Every row gives one point. Each copy is the shape, with its points in the same order, stretched, turned, moved and blurred by noise. Say if it was mirrored as well.

Shape (9 x 3)
[[-0.5 -1.5 -6.0]
 [-2.2  0.0 -4.4]
 [ 2.0  0.2  1.5]
 [ 1.6 -0.5  3.0]
 [ 1.5  1.6  4.2]
 [ 3.1 -1.5  1.6]
 [ 0.2 -1.9  1.6]
 [ 0.4 -2.6 -5.5]
 [ 0.2  2.9 -3.8]]
Copy 1 (9 x 3)
[[ 1.2 -1.1 -6.8]
 [-0.6  1.0 -5.1]
 [ 3.9 -0.1  1.0]
 [ 3.1 -0.9  2.8]
 [ 3.1  1.0  4.3]
 [ 4.7 -1.8  1.3]
 [ 1.6 -2.1  1.4]
 [ 1.9 -1.9 -6.5]
 [ 2.6  3.8 -4.0]]
Copy 1 is: only turned
Copy 2 (9 x 3)
[[-1.2 -2.6 -4.6]
 [-0.4 -3.8 -2.1]
 [ 0.5  2.5  2.4]
 [-0.2  3.0  3.3]
 [ 2.3  2.9  5.1]
 [-0.5  4.4  1.4]
 [-1.8  1.2  2.6]
 [-1.9 -1.2 -4.8]
 [ 3.0 -2.4 -2.1]]
Copy 2 is: mirrored
Copy 3 (9 x 3)
[[ 0.1  2.1  5.9]
 [-2.3  2.4  4.0]
 [ 0.8 -1.7 -1.9]
 [ 0.4 -2.8 -2.2]
 [-1.1 -1.8 -4.5]
 [ 2.5 -2.9 -0.3]
 [-0.5 -3.0 -0.4]
 [ 1.2  1.0  6.1]
 [-0.3  4.1  1.7]]
Copy 3 is: mirrored

Shape (10 x 4)
[[ 5.9 -0.7 -4.2  5.6]
 [-4.1  3.2  0.2  1.3]
 [ 1.7  3.0  1.1  0.2]
 [ 1.1  0.6 -2.2  0.3]
 [-1.4 -1.3  1.7  1.7]
 [ 2.8 -0.7 -0.1 -0.2]
 [-3.3 -0.6 -1.1  3.3]
 [ 1.0  5.5  1.5  0.4]
 [-2.7 -0.7  0.3  7.6]
 [-3.2 -2.7  1.1  2.6]]
Copy 1 (10 x 4)
[[ 8.2  3.2 -2.9  0.5]
 [-2.5  2.8  0.8  4.3]
 [ 1.4  2.5  3.4  1.0]
 [ 1.5  2.0 -0.4 -0.5]
 [ 0.9 -1.6  0.3  3.2]
 [ 3.3 -0.1  1.1 -0.5]
 [-0.5  0.5 -2.7  4.2]
 [ 0.7  4.7  4.6  1.7]
 [ 2.5  0.1 -2.4  7.4]
 [-0.3 -2.3 -1.0  4.4]]
Copy 1 is: only turned
Copy 2 (10 x 4)
[[ 1.4  3.8 -5.4  6.2]
 [-3.9  0.8  3.2 -0.6]
 [ 1.6  3.1  1.5 -0.2]
 [-0.2  1.8 -1.9  0.1]
 [-0.1 -2.0  1.4  1.4]
 [ 2.5  1.0 -1.6  0.5]
 [-3.8 -1.3  0.4  2.3]
 [ 0.8  4.5  3.1 -0.7]
 [-3.5 -1.6  1.6  6.4]
 [-1.9 -3.6  1.3  2.1]]
Copy 2 is: only turned
Copy 3 (10 x 4)
[[ 8.0 -6.6 -0.5  0.8]
 [-3.0 -0.4  1.4 -3.3]
 [ 2.8  1.1  1.6 -1.4]
 [ 2.8 -0.7 -1.4 -1.9]
 [-1.5 -1.1 -0.1  1.8]
 [ 3.8  0.3 -1.5  0.5]
 [-2.3 -3.5 -0.5 -0.5]
 [ 2.1  1.8  3.6 -3.3]
 [-2.0 -7.0  2.1  1.9]
 [-3.1 -2.4 -0.9  2.3]]
Copy 3 is: mirrored
Copy 4 (10 x 4)
[[-5.3  8.0  0.9  2.5]
 [ 3.2 -2.3 -1.3  3.1]
 [ 2.6  2.7  1.7  0.0]
 [-0.6  2.5 -1.1 -0.5]
 [-0.9 -2.2  2.4  0.6]
 [-1.0  2.7  1.7 -2.3]
 [-1.5 -2.1 -0.7  3.3]
 [ 5.1  2.6  1.2  1.5]
 [-2.8 -1.8  2.1  7.1]
 [-2.1 -3.8  1.6  1.6]]
Copy 4 is: mirrored

Shape (12 x 6)
[[-3.6  2.3  4.2  1.1  3.3  2.3]
 [ 3.4  1.5  2.5  2.0  0.0  1.5]
 [-3.8  0.0 -4.9  3.6  3.5 -3.2]
 [ 1.9 -0.6  1.0  3.5 -2.8  2.2]
 [-4.4  0.8 -1.2  3.2 -1.4 -0.8]
 [ 1.3  7.2  0.8 -1.0 -1.0 -6.7]
 [-1.0  1.8 -2.0 -2.8  1.7  0.1]
 [ 2.8  5.6  0.0 -1.6  2.8 -3.7]
 [ 4.0  0.9  3.3 -1.4  0.5  1.8]
 [ 2.4  4.8  4.2  0.9 -1.7 -1.4]
 [ 3.0  1.4  3.5 -4.8 -0.5 -2.0]
 [ 1.4  5.0  0.3  1.6 -1.1  0.6]]
Copy 1 (12 x 6)
[[-4.4  2.3  0.3 -0.2  4.0  2.5]
 [ 2.0  3.4  0.2  2.1  1.1  1.0]
 [-4.5 -2.6 -4.6  1.4  1.2 -4.9]
 [ 3.3  1.7 -1.8 -0.8  0.2  1.2]
 [-2.8  0.2 -3.9 -2.1  0.0 -1.5]
 [-4.3  6.1  1.3  2.6 -4.6 -5.1]
 [-4.1 -0.8 -0.3  3.0 -1.9  0.5]
 [-3.7  3.9  1.4  5.4 -2.1 -2.9]
 [ 1.5  2.3  3.1  2.6  0.2  2.2]
 [-0.2  6.3  1.5  0.9 -1.3 -0.5]
 [-1.0  2.1  5.6  2.0 -2.8  0.3]
 [-1.2  4.6 -2.2  2.0 -1.6  0.1]]
Copy 1 is: mirrored
Copy 2 (12 x 6)
[[-3.9  3.0 -4.3  1.8  2.2 -1.6]
 [ 2.0  0.4 -3.4  1.5 -1.0 -2.3]
 [ 0.1 -2.3  0.8  8.1  5.1  2.8]
 [ 0.8 -2.4 -3.0  3.3 -3.0 -2.0]
 [-2.7 -1.1  0.0  5.7  0.1  0.3]
 [ 2.9  5.4  6.3  2.4  0.5 -2.1]
 [-0.4  0.5  1.0  0.6  2.3  2.5]
 [ 3.8  4.3  2.2  1.3  3.1 -0.1]
 [ 1.9  0.5 -2.5 -1.8 -0.1 -2.7]
 [ 1.3  4.0 -0.1  1.7 -1.3 -3.9]
 [ 1.7  1.1  2.3 -3.9  1.1 -3.5]
 [ 1.3  3.1 -0.5  2.8 -1.4  0.4]]
Copy 2 is: mirrored
Copy 3 (12 x 6)
[[-0.6  0.9  3.9  3.0 -2.5  6.0]
 [-0.4  0.1  4.3  3.0  2.4  0.0]
 [ 0.8 -2.0 -6.1  1.8 -1.3  2.5]
 [-3.0 -2.5  3.6  3.1  0.9 -1.0]
 [-2.8 -1.0 -2.3  3.3 -3.0  0.2]
 [ 2.5  7.4 -1.0  3.5 -1.3 -3.9]
 [-0.7  2.5 -1.0 -1.7  0.7  1.6]
 [ 3.5  5.5 -0.8  0.5  2.0 -0.5]
 [ 0.2  1.5  6.2 -0.1  2.3 -0.1]
 [ 0.5  4.2  4.4  4.0  0.2 -2.3]
 [ 1.4  3.9  5.4 -2.6 -1.0 -1.9]
 [-1.3  3.0  1.3  4.0  2.3 -0.5]]
Copy 3 is: mirrored

Shape (12 x 8)
[[ 3.3  1.6  1.4  2.6 -3.1 -2.0 -2.5 -1.4]
 [-2.6 -2.4  0.0  5.1 -3.1 -0.7  1.1 -2.0]
 [ 2.8 -3.5 -3.9 -6.9  3.0 -4.5  1.2  1.9]
 [-0.2  3.0  0.3 -4.6  0.9 -0.9 -3.2  1.5]
 [ 2.4  1.8  1.2 -4.2 -1.7 -3.8  2.0 -4.0]
 [ 3.7 -2.1 -1.9 -0.4 -1.8  2.7  2.3 -0.4]
 [ 2.5 -1.4  3.9  1.9 -1.0  2.3  0.8 -2.6]
 [-3.9 -0.2 -1.5  2.6 -1.6 -1.6  0.7 -2.5]
 [ 1.4 -5.2  2.8  0.2 -6.2  6.3 -1.6 -1.5]
 [ 1.1 -1.2  3.2  0.6 -1.5 -0.4 -1.8 -2.7]
 [ 4.9  2.5 -2.1  3.2 -3.2  1.4  2.2  0.8]
 [ 0.8 -2.9  1.7 -3.6 -1.1 -1.8  1.5  2.8]]
Copy 1 (12 x 8)
[[ 0.7  1.3 -1.6 -4.2 -0.2  2.1  0.6 -3.4]
 [-4.2 -1.7 -1.4  0.3 -2.8 -1.5  1.9 -3.3]
 [ 2.1 -4.8 -0.8 -6.1  4.4 -5.9 -0.7  5.7]
 [-1.9 -0.3  1.8 -3.8  3.3  1.3 -0.5  4.8]
 [ 0.6 -0.4  2.7 -8.0  0.5 -2.1  4.0  0.4]
 [ 2.2 -1.0  0.9 -0.6  1.7 -4.1  0.1 -2.9]
 [ 1.2 -2.0  2.4 -0.2  0.3  0.9  3.5 -4.5]
 [-5.6 -0.6 -0.8 -1.4 -0.9 -2.1  1.8 -1.1]
 [ 0.7 -3.3  5.4  1.2 -0.1 -0.2 -2.6 -7.0]
 [-1.0 -2.4  1.7 -2.8  0.2  1.9  1.3 -3.2]
 [ 2.4  4.2 -0.9 -0.7 -0.4 -1.7  0.3 -2.5]
 [ 1.3 -4.4  2.2 -2.4 -0.2 -1.9 -0.2  3.2]]
Copy 1 is: mirrored
Copy 2 (12 x 8)
[[ 3.7  1.4  5.4  1.3 -1.7  0.3  1.1 -2.0]
 [-1.7  2.9  0.4  2.0 -1.8  2.2  5.4 -2.1]
 [ 1.2 -7.6 -4.5 -2.7 -1.4  0.8 -3.9  2.2]
 [-0.3 -0.9  2.1 -1.7  1.9 -2.4 -5.1  2.0]
 [ 4.7 -2.6  1.4 -5.2  0.6  0.6 -0.5 -3.4]
 [ 2.6 -1.0 -1.0  1.0  0.7  6.2  0.8  1.2]
 [ 1.6 -0.6  3.7  2.3  3.2  3.4  4.3 -1.1]
 [-2.2  2.4 -1.4  0.2 -0.9  0.8  2.3 -3.0]
 [-2.8 -0.6  5.9  0.7  0.9  9.1  5.0  2.1]
 [ 0.1 -0.8  5.1  0.9  1.0  1.2  2.5 -1.8]
 [ 6.8  3.5 -0.5  2.0 -0.4  3.6  0.3  0.6]
 [ 0.8 -3.6  0.5 -3.3  0.2  0.3  1.2  3.8]]
Copy 2 is: only turned
Copy 3 (12 x 8)
[[ 1.8  3.1  1.1  0.1 -6.2  0.3 -1.4 -3.5]
 [-1.1  0.3 -1.1  3.2 -1.8  1.9  5.0 -3.8]
 [ 2.1  3.2 -1.1 -1.3  3.6 -8.7 -2.2  1.6]
 [-2.3  2.0  1.1 -2.2 -1.3 -1.5 -4.3  2.1]
 [ 0.6  5.1  0.2 -5.3 -0.6 -1.9 -0.1 -1.9]
 [ 4.1  2.2 -3.7 -1.0 -2.1 -0.2  1.7  1.1]
 [ 4.0 -0.3 -0.3 -2.1 -2.1  3.7  1.9 -2.2]
 [-3.4  2.3 -1.4  2.3 -0.5  1.2  3.1 -3.1]
 [ 2.3 -5.8 -4.5 -2.8 -5.6  2.0  3.3  0.2]
 [ 1.0 -0.2  0.4 -2.0 -3.1  1.2  0.4 -3.8]
 [ 4.0  6.1 -2.0  2.3 -5.5  1.7  2.7  1.6]
 [ 0.7 -0.7  1.7 -2.1 -0.3 -4.5  1.8  1.8]]
Copy 3 is: only turned
Copy 4 (12 x 8)
[[-1.6 -1.8  0.4  1.3 -4.7  3.7  1.1  3.9]
 [-1.7 -0.7 -3.5  6.2 -1.6  4.6 -1.2 -1.1]
 [-1.2 -3.3 -0.7 -3.9  4.7 -8.5  3.4 -0.1]
 [-4.6  2.3  1.0 -4.1  1.2 -0.7  0.3  3.6]
 [-3.1  0.0  2.7  0.0 -3.8 -3.7  3.4 -1.0]
 [ 2.9 -0.4 -2.1 -1.2 -1.4  0.3  0.6 -1.0]
 [ 1.1 -0.6  1.5  1.5 -4.6  2.5 -3.5 -0.1]
 [-3.4  1.2 -2.4  5.0  0.7  3.0  0.7 -0.9]
 [ 0.2 -1.5 -3.3 -2.3 -5.2  7.4 -5.0 -3.5]
 [-2.2 -1.7  1.3  0.9 -3.5  3.0 -2.1  0.6]
 [ 3.3  1.2 -2.6  1.0 -3.9  1.6  2.8  3.0]
 [-2.1 -1.6 -3.1 -1.4 -0.9 -4.1 -1.3  0.4]]
Copy 4 is: mirrored

Shape (13 x 9)
[[ 0.6 -3.7  1.6 -0.8 -3.2 -3.3  1.6 -5.3 -3.4]
 [ 0.0 -6.6  2.1 -4.5  0.8 -1.9  2.0  6.0 -2.9]
 [ 0.1  2.6 -6.4 -2.9 -1.1 -0.3 -0.9 -0.5 -1.1]
 [-2.1 -0.6 -3.1  0.9  3.5  1.2  2.9  1.8  1.6]
 [-2.4  1.1 -0.5  0.1 -0.1 -4.8 -1.6 -0.5  0.6]
 [ 4.3 -2.6 -3.5  1.2 -5.9 -0.5 -0.2 -5.5  2.7]
 [-4.1  2.6  1.4 -1.6  0.0 -4.4  1.3  1.7 -0.7]
 [-3.7 -0.7 -2.3  2.4  1.1  0.9  1.8  1.3  1.1]
 [-2.5 -4.4  0.7  3.7 -1.2  0.2 -2.4 -0.2 -3.5]
 [ 4.1  1.9  0.8  6.2 -4.9  0.6 -1.4  4.3  1.2]
 [ 4.0 -4.2 -1.6  2.5 -0.8 -1.8  0.3  0.1 -0.8]
 [ 2.0  1.2  2.4 -2.3  2.5  2.1 -1.9 -5.5  2.0]
 [ 2.2 -1.9  0.0  0.0  1.7  0.7  0.1  1.5 -2.4]]
Copy 1 (13 x 9)
[[ -1.2  -3.4  -2.3   1.0  -5.9  -6.4  -0.9  -2.8  -1.5]
 [ -0.6  -4.6  -1.4   1.8   2.9 -10.1   0.9   6.4   4.4]
 [ -2.5   2.4  -6.6  -0.1   1.2  -0.2   0.2  -0.5  -0.6]
 [  0.0  -0.9  -2.3   3.8   4.0   0.6   5.4   1.1   1.2]
 [ -1.9   1.8  -1.1   3.9  -0.2  -3.1  -1.4  -1.6   0.9]
 [  3.2  -0.9  -2.8  -3.4  -5.1  -0.2  -0.8  -5.8   2.9]
 [ -3.5   3.1  -0.3   4.9   0.6  -5.3   1.2   1.3  -1.7]
 [ -1.6  -0.9  -1.8   3.8   0.2   0.2   4.7   1.4   1.9]
 [ -3.1  -4.1   0.1   3.6  -4.4  -0.3  -0.8   2.7   2.5]
 [  6.8   3.4   2.0   1.3  -4.3   0.8  -1.3   4.3   2.4]
 [  5.0  -3.6  -2.6   2.1  -1.9  -3.1  -1.7   0.2   2.9]
 [  0.9  -4.3   1.6  -1.2   2.2   0.8  -2.3  -4.1  -4.5]
 [  1.4  -3.8  -1.9   1.8   0.2  -2.7  -0.3   3.2  -0.6]]
Copy 1 is: only turned
Copy 2 (13 x 9)
[[ 2.4 -2.5  0.8 -4.2 -3.0 -1.8  4.9  0.3 -3.2]
 [-5.1 -3.2  1.8 -5.1 -0.4  2.7 -1.7  5.8 -0.8]
 [ 0.0  5.7 -1.8 -1.9  1.7 -0.1 -0.9 -1.2  0.5]
 [-3.0  1.3 -0.3  3.5  4.3  3.3  1.0  0.9  3.0]
 [-1.2  0.0 -0.4  1.0 -1.1 -3.7  0.3 -1.8 -0.2]
 [ 7.6  1.6  0.8 -0.2 -4.1  1.1  1.9 -1.4  1.2]
 [-5.2  1.0  1.1  0.5 -0.3 -4.1  1.2  0.1 -0.9]
 [-3.0  1.6 -0.6  4.2  1.5  2.5  1.4  0.0  0.7]
 [-1.2 -3.0 -1.3  0.8 -3.0  2.2  0.4 -0.2 -5.9]
 [ 3.3  3.0  5.0  5.5 -5.1  0.5 -2.4  3.7 -5.1]
 [ 3.7 -1.4  0.0  0.3 -1.4  1.9  0.6  3.2 -1.3]
 [ 3.0 -2.6  4.1 -0.2  3.4 -0.8  0.0 -6.3  0.7]
 [ 0.5 -0.5  1.8 -1.1  2.4  1.6 -0.6  1.8 -2.8]]
Copy 2 is: only turned
